Every row gives one point. Each table stands for the endless flat space through its points: a line for two points, a plane for three, and so on. The two share one point or none. Which?
In the rows, zero is written as 128.

First (3 x 4):
[[ 90 137 128 120]
 [134  73 189 138]
 [118  93 169 126]]
Second (2 x 4):
[[113  97 166 108]
 [118  91 166 104]]
They share: no point

First:
[[103 205 137  89  95 132 139 203 127]
 [137 137 100  99  63 101 115 177 140]
 [102 146 103  91 115 181 158 144  59]
 [112 190 113  87  95 146 154 194 115]
 [110 160 160 105 105 160 128 162 110]]
Second:
[[112 173  79  83  96 175 103 181 128]
 [136 119 127 119  72 109 163 163  98]
 [ 98 167 123  74  50 158 143 175  84]]
They share: no point

First:
[[115 157 160  89 121 107 113 103  81 147 145 116]
 [119 157 145  82 119  95 107 115  77 146 149 113]
 [ 82 152 170 118 110 116 140  94 109 144 152 147]]
Second:
[[ 86 168 184  83 117  98 133 112 139  86 182 124]
 [121 163 191 103 113 109 110 103 109 129 164 140]
 [115 176 190  94 110  95  99 121  98 153 139 148]
 [114 158 182 101 115 110 119 100 113 118 172 132]]
They share: [105 155 152  95 115 101 119 109  89 145 151 126]

First, 5 rows:
[[174 106  77 120 160 162 146 117 176  98 101 102 173 124 150 114 177 162
  152 154]
 [140 148 121 107 145 155 155 143 179  82  82  94 151 136 155 117 181 177
  146 145]
 [170 126  97 110 164 148 156 119 180  86  85 110 183 112 172 106 177 178
  146 138]
 [185 127  96  92 177 158 142  95 135  87  86 133 187 137 144 114 136 167
  173 130]
 [184  99  64 105 176 180 129  96 138 112 120 123 172 153 113 119 143 144
  175 154]]
Second, 5 rows:
[[178 152  73  62 168 171 134 128 178 128  92 108 171 141 132 141 147 162
  124 161]
 [139 103 127 111 190 158 125 126 102  55 109 150 142 166 161 114 175 160
  192 132]
 [167 103 126 117 179 171 127 123  95  42 120 155 158 157 163 106 195 188
  182 141]
 [140 117 111  94 189 156 126 129 127  82 101 136 143 163 152 127 159 149
  175 137]
 [185 132 117 113 143 195 139  99 103  35 108 146 188 146 171  80 207 225
  175 168]]
They share: no point

First:
[[167 126 112  75  93  87 165 178 184  87 109  74 146  92  69 163 134 130
  153 142  70  90  92 108]
 [161 148 128  93  95  99 149 162 168  93 127  90 148  92  89 151 142 138
  133 156  88 112  92 112]]
Second (3 x 24):
[[160 164 101  89  78 124 148 162 158  96 117  84 138  53 121 112 146 143
  117 146  99 161 101  95]
 [156 163 111  82  81 125 149 158 162  93 116  76 142  62 125 121 140 132
  111 153 104 151  98 100]
 [158 162 116  91  85 118 146 158 160  95 123  86 143  69 115 126 144 139
  117 154 100 145  97 103]]
They share: [158 159 136 102  96 105 141 154 160  96 136  98 149  92  99 145 146 142
 123 163  97 123  92 114]

First:
[[ 40 133  59 194 192 158  79  50 208  69 123 149 139 157 180 133  89 102
  131 198 171 126  99 160]
 [147 127 148 107 157 150 108 121 121 123  61  78  85 114  98  74 121  95
  118 128  98 113 156 165]
 [116 143  83 170 200 164 121 100 138 118 100 101  99 169  96 115  77  56
   96 174 128 132  68 129]
 [107 128 151  91 128 137  77 103 150 132  74 100 152 118 153 109  89 114
  154 153  98 113 136 193]
 [100 131 112 142 137 179 119 139 195 116  94  70 153 117 166 128  71 110
  141 188 118 115  93 160]
 [169 114 125 134 149 171 151 171 139 114 110  41 115 122  72 143  59  78
   99 150 111 168  47 101]]
Second, 6 rows:
[[ 79  90  96 195 195 106 186 131 189  79 151  77  68  84 101  98  99 103
  143  74 150 107  78 193]
 [117 122 107 133 163 154 114  90 170 121 100  82 106 145 122  86  63  95
  116 136 134 143  99 141]
 [ 92 105 139 153 200 124 157 103 189  93 140  81  76 104 135  65  62  86
  105  92 140 134  82 189]
 [125 134 116 135 163 182  94 119 139 140  73  71 101 163 138  94  49 101
  130 183  86 150  88 124]
 [109 105  54 145 139 116 141  54 211 104 130  93 120 132  71  96  98 104
  121  74 211 126 119 146]
 [137 154  93 112 152 215  43  90 142 126  30  95 139 191 114 149  83  92
  108 217 113 138 129 104]]
They share: no point
